Rows are points. The last column is the point's height on a tilted bowl or saddle (a function of degree 2), plus a little noise. Count its main directions that bend up, bend down and stay straight.
In the rows, 128 means zero.

Points:
[[ 54 169 119  51]
 [210 148 144  86]
 [134 160  82 138]
 [ 85 196 125  84]
 [ 96 133 173 147]
 [148 156 140 116]
 [134 103 138 159]
 [128 167 155 111]
 [104 102 108 110]
 [121 157 202 163]
 [141 152 174 122]
 [140 100  99 180]
 [120 200 126  81]
 [131 147  97 132]
 [114 101 118 129]
 [164 111 178 154]]
Directions: 1 up, 1 down, 1 straight

Points:
[[142 168 157 139  95]
 [ 78  75 122  64 204]
 [119 140 175 179 112]
 [170 183 139 103 112]
 [ 77 126 151 125 135]
 [105 101 199 153 144]
 [ 98 110 151 127 129]
 [155 169 161 122 101]
 [ 84 165 200 119 135]
 [146 175  83 115 130]
 [128 158 153  75 124]
 [139  70 203 133 175]
 [ 77 139 160 160 131]
 [119  59  84 108 193]
 [136  89  78 131 167]
 [ 95 130  97 124 141]
 [119 147 123 127 109]
 [ 97 142 117 153 124]
 [130  64  68 106 202]
 [ 81 105  73 162 191]
 [ 79 138  86 110 163]
 [102  94 103  96 160]
 [137 135 139 177 109]
 [101  80 138 132 148]
 [134  90 166 102 146]
 [ 76 147 106 132 145]]
Directions: 4 up, 0 down, 0 straight

Points:
[[ 62 124  95  90  80 130 182]
 [192 131 131 127 125 136 127]
 [ 99 140 162 110 126 132 137]
 [156 136 136 101 149 114 115]
 [147 163  72 120 135 172 132]
 [167 105 105 128  34 111 197]
 [ 69 197 145 113 123 120 171]
 [118 155 136 137 142 141 129]
 [118  82 101 170 121 148 164]
 [169  94 119 149 142 101 147]
 [138 121 137 118  71 190 156]
 [128 164  81  92  91 151 146]
 [177 116  75 169 132 143 158]
 [154  79 162  53 116 116 147]
 [173 132  95 150  60 172 174]
 [144  68 116 152 113 130 161]
 [120  94  97 104 101 159 149]
 [170 161 154 161 141  83 152]
 [ 28 107 167 127 169  67 214]
 [165 124 125 159  88 110 159]
 [154 135  92  78 137  92 132]
 [177 122 109 113 158 164 119]
 [172 138 121  44 167  85 131]
 [ 67 124 106 124 136 100 162]
 [ 83 171 131 156 132 132 159]
 [103 121  76 134 137 153 146]
 [117 102 103 156  96 156 159]
 [118 138 194  66  91 150 155]
 [ 93 197  79  93  59 178 193]
 [109 162 123 149  90  97 162]
 [ 94 109  89  90 192 152 148]
 [181 176 186 132 159 170 131]
 [115 111 143 163 218 134 158]
 [119 129 149 134 125  67 152]
 [125 145 140 163 131  95 150]
 [ 77 146 106 151 129  25 208]
 [104 116  66  58 123 200 173]
 [133 135 131 155 110 138 139]
 [121 116 120 139 109 135 139]
 [ 84 139 179 174 136 104 179]
 [139 176  95 143 137 135 134]
 [ 89 147 167  99 106 157 151]
 [145 137 139 181  91  63 191]
 [149 144 140 162  93 145 148]
 [180 141 125 151 131 122 135]
 [190  92 149 101 144 173 132]
 [124 144  63  85 147 180 142]
 [184 145 104 184 132 115 162]]
Directions: 6 up, 0 down, 0 straight

Points, 68 rows:
[[ 81 132 149 138  91 118 136 129 141]
 [ 76 136 105 196 137 129 179  93 164]
 [ 81 159 143  88  94 178 101 126 159]
 [150 128 130 114  94 200 156 120 142]
 [134 159 100 162 144 129 123 127 149]
 [130 131 123 147 102 112 138 116 132]
 [140 180 141 147  91 155 108 161 150]
 [104  81 183 107 122 107 105  81 173]
 [141 163 137 101 165 115 128 108 164]
 [ 99 111 133 183 194 141  82 141 184]
 [ 99  97 168 119 115 109 196  97 140]
 [161  83 112 147  90 166 175 141 117]
 [128  40 149 154 120 131 144 126 135]
 [169 111 139 149 203 125 110 146 146]
 [ 83 144  40  90 193 127 177 100 193]
 [164 141 164 161 165 107 152 122 141]
 [100 141 165 155 107 115 135 102 157]
 [114 107  77 126 136  74  94 109 163]
 [ 91 126  75 143 163 100 104 141 163]
 [165 138 194  95 128 120 143 150 147]
 [112 123 101 163  94 113 126  90 147]
 [195 107 124 140  99  74 171 182 116]
 [108 135 120  85 131 163 161 132 139]
 [112 128 116  95 143 215 140 175 136]
 [ 61  69 120  80 135 117 216 113 148]
 [ 44  66  93 167  93  59  72 151 193]
 [ 74 135  25 125 136 188  57 186 193]
 [ 73 124 129 188 144 154 176 188 150]
 [125 150 144 102 105  81 106 163 148]
 [137 124  90 144 130 104 106 131 142]
 [144 117 133 122 144 108  77 130 157]
 [144 134  65 175  84 154 159 130 140]
 [ 72 168 102 101 110  81 132  99 159]
 [135 135 183 149  17 132 165 108 173]
 [ 57 176 147 134 195 132 115  71 231]
 [116  78 132 113  96 113 144 120 128]
 [121 149 168 166  67 151 152 150 148]
 [186 165 135 135 120 141  77 168 150]
 [118 148 179 166  72 120 158 132 154]
 [195 177 125  80 111 133  72 128 189]
 [134 196  64 111 123 116 154  98 175]
 [181 102 113 113 153 112 138 102 136]
 [132 160  93 100 133  71  94  85 183]
 [ 73 122 140 147 119 155  97 185 141]
 [107  99  90  87 170 168  96 122 167]
 [144 125  59  52  91  81  99 134 182]
 [119 126 105 147 114 128 214 152 124]
 [156  92 149 156 140 112  84 164 140]
 [105 114 123 157 158  68 100 127 162]
 [ 66 147 139 186  87 136 103 135 173]
 [105  78 122 108 130 104 150 194 125]
 [119 152 148 173 108 135  83  90 188]
 [117 117 154  94 129 125 115  94 155]
 [108  98 168 171  92 146 174 105 149]
 [152  96 144 107 132 138 135  73 153]
 [ 35 155 159 138 114 108 152 109 169]
 [137  72 160 108 102 109 183 146 124]
 [150  98 149 168 165 104  94  55 188]
 [159 134 116 138 135 123 146 135 123]
 [101 132  95 218  46 167 187 129 173]
 [ 99 107  61 144 110 124 198 110 137]
 [ 80  88 141 125  67 162  78 114 162]
 [119 114  63 101 138 153 189 156 138]
 [161 130 161  94 101 127 112 196 129]
 [122  81 112 124 182 174 124 101 163]
 [150 110 106 118 154 138 163 114 128]
 [170 147 139 174 185  80 116 103 167]
 [154 114 145  89  92 135 117 125 140]]
Directions: 6 up, 0 down, 2 straight

Points, 62 rows:
[[126  95 130  64  21 182 123  95 115]
 [ 91 116 129 163 117 121  51 103  97]
 [143 112 169 186 123 185  89 153 111]
 [129 141 148 176 161 113 195 125 104]
 [123 207 127 128  97 105 110 205  95]
 [179 114  90 118  87 144  90 145 110]
 [150 142 131  93 133 128 164 146 104]
 [186 149 118 186 101 177 126 106 122]
 [121  89 105 161  80 161  43 143  68]
 [135 120 170 141 105 100 101  73 124]
 [109 142 115 126 180 100 179 177  91]
 [134 112 135 106 130 186 103 126  98]
 [162 114 140  79 105 110  96 140 144]
 [127 116  78 116  91  89 138 123 120]
 [109 142 119 130 149 177 112 171  98]
 [ 75 118 137 108 109 164 118 118 101]
 [137 107 179 140  99  84 113  98 123]
 [ 70 124 120 148  98  55 132 122  79]
 [162 156 167 104 154 144 157 151  84]
 [184 128 104 125  95 117 144 148 113]
 [156  99 105 147  79 128 122 196 111]
 [152 116 138 107 148 146 165 130 100]
 [143 135 193 124 166 163  69 131 107]
 [117 209 127 104 152  53 173 117  38]
 [133 200 134 174 168 116  95 126 119]
 [102 120 138 139  98 127 166 105 122]
 [137 125 103  71  76 149 125 111 122]
 [145  91 133 157  78 147 107 143 130]
 [166 131 140 140 114 139 119 115 130]
 [ 77  94 116 106 147 104 108  73  65]
 [143  98 188 195 123 168 152 116 164]
 [ 91 163  65 145 112 100 112 140  92]
 [ 66  65 230 136  24 160 123 180 130]
 [133 151  88  59 122 140 125 159 132]
 [124 149 124 125 145  67 120 102 102]
 [147 130  53 100  67 184 157 136  74]
 [123 101 120 145 182  72 110 143 103]
 [ 90 154  74  66  79 119 151  92  87]
 [133 148 179 117 154 158  85 177  93]
 [113 121  96 134 105 140 158 196 103]
 [120 146 172 153 112 202  81 147 112]
 [145 124 143  45 164 137 154 161  76]
 [152 108 184 194 111 126  99 164 117]
 [110 120 151 128 129 154 156 109 121]
 [ 79  70 106 175 155 120  82 103  63]
 [165  90 107 150 105 130 139 115 111]
 [119 121 135 100  88 185  96 126 109]
 [104 114 150 102 157 141 110 150 107]
 [136  93  99  56  97  84  93  31  33]
 [108 124 192 105 143 147  57  95 107]
 [ 59 130 113 133 156  77 123 117  85]
 [ 81 148 118 132 122 105 131 129 112]
 [119 154 147  96 100 143  65 174 139]
 [171 136 180 109 128 130  96 156 114]
 [152 126  89  89 156 152 153 185  99]
 [168 101 177 136 162 122 181 124  69]
 [ 86 122 108 162 158  88 136 157  97]
 [154 152 133 104 133 147  88  84 121]
 [ 99 152  56 162  53 186 172 164  54]
 [ 49  63  85 170 222 136 135 119 103]
 [122 138 108 111  96 152 142 125 123]
 [108 148 103 142 119  82  49 137 126]]
Directions: 2 up, 5 down, 1 straight
